Every row gives one point. Examples show where two turns around zero, p and q, send a point. Write where each new point lands after one turn and then the other. Backwards means that the second turn is done in reverse. Each puzzle has new turns, and all numbers are rounded.

Turn p:
[-3, 17] -> [ 0, 17]
[-13,   4] -> [-12,   6]
[38, 14] -> [40,  7]
[-41, -23] -> [-45, -15]
[ 19, -12] -> [ 16, -15]
Turn q:
[ 9, 22] -> [ 16, -18]
[15, -2] -> [ -8, -13]
[-29,  -9] -> [ 4, 30]
[-14, -40] -> [-30,  30]
[20, 29] -> [ 18, -30]
Where do these land?
p, then q backwards: [ 32, -39] -> [30, 41]
q, then p backwards: [-14,  13] -> [16, 10]
q, then p: [-10,  24] -> [25, -6]
p, then q backwards: [-10, -23] -> [25, -4]
p, then q: [ 2, 26] -> [ 20, -17]

Turn p:
[-28, -21,   1] -> [ 4, 31, 15]
[33,  1, -7] -> [-14, -16, -26]
[  5, -34,  -4] -> [-19,  27, -12]
[ 4,  3, 11] -> [-7, -7,  6]
[-43,  34, -22] -> [57, -1, 16]
[29, 17, 21] -> [-20, -34,   0]
Turn q:
[ 12,   0, -21] -> [  2, -10, -22]
[ 20, -19,  27] -> [-37,   3,  10]
[21, 10,  9] -> [-13, -21,   5]
[-52,   9, -16] -> [47, 28,  6]
Where do these land?
p, then q backwards: [ 21, -26,  -9] -> [ 12, -31,  -9]
q, then p: [-17,  -6,  10] -> [  1, -18,   9]
q, then p backwards: [-22,  34,  22] -> [-35,  25,  18]
q, then p: [ -3, -31, -33] -> [ 35,  -8, -27]
q, then p: [21, 30, 10] -> [-26,  26,   6]

Turn p:
[-16, -17, -17,  12] -> [  2,  -5, -11, -29]
[-20,  29,  17,  18] -> [23, 32, 16, -1]
[ 37,  -3,  31, -30] -> [-33,  -8,  16,  43]
[-24,   3,  27,  -8] -> [ 0, 10, 35, -7]
[ 16,   7, -59,   0] -> [ 26, -30, -47,   2]
[  7, -19,   2,   8] -> [-19,   1,  -8,  -8]
Turn q:
[-11, -51,  10,  20] -> [ 23, -19,  36, -31]
[28,  8, 21,  4] -> [26,  1, -6, 25]
[ 20,  19,  -8, -24] -> [  1,  22, -29,   9]
[ 32,  -4, -19,  14] -> [ 19, -19, -29,  -5]
[-13,  19,  -1, -10] -> [-21,  11,  -2,  10]
[-57,  10,  -4,  -4] -> [-50,   5,  28,  -7]
Where do these land?
q, then p: [-12, -14,  34, -18] -> [ 0, 28, 16, 28]
p, then q backwards: [ 7,  7, -6, 30] -> [ 17,   5,  -9, -26]
q, then p backwards: [-18,  -1,  11, -12] -> [-5, -1, 23,  3]
q, then p: [ -9,   9, -15, -18] -> [24, -7,  8, -6]
q, then p: [ 37,  36, -18,  22] -> [  0, -10, -49, -31]
q, then p: [  1, -49,  33, -21] -> [-13,  10,  18,  58]
q, then p backwards: [ -5,  12, -40,  16] -> [ 16, -36, -21,  -2]
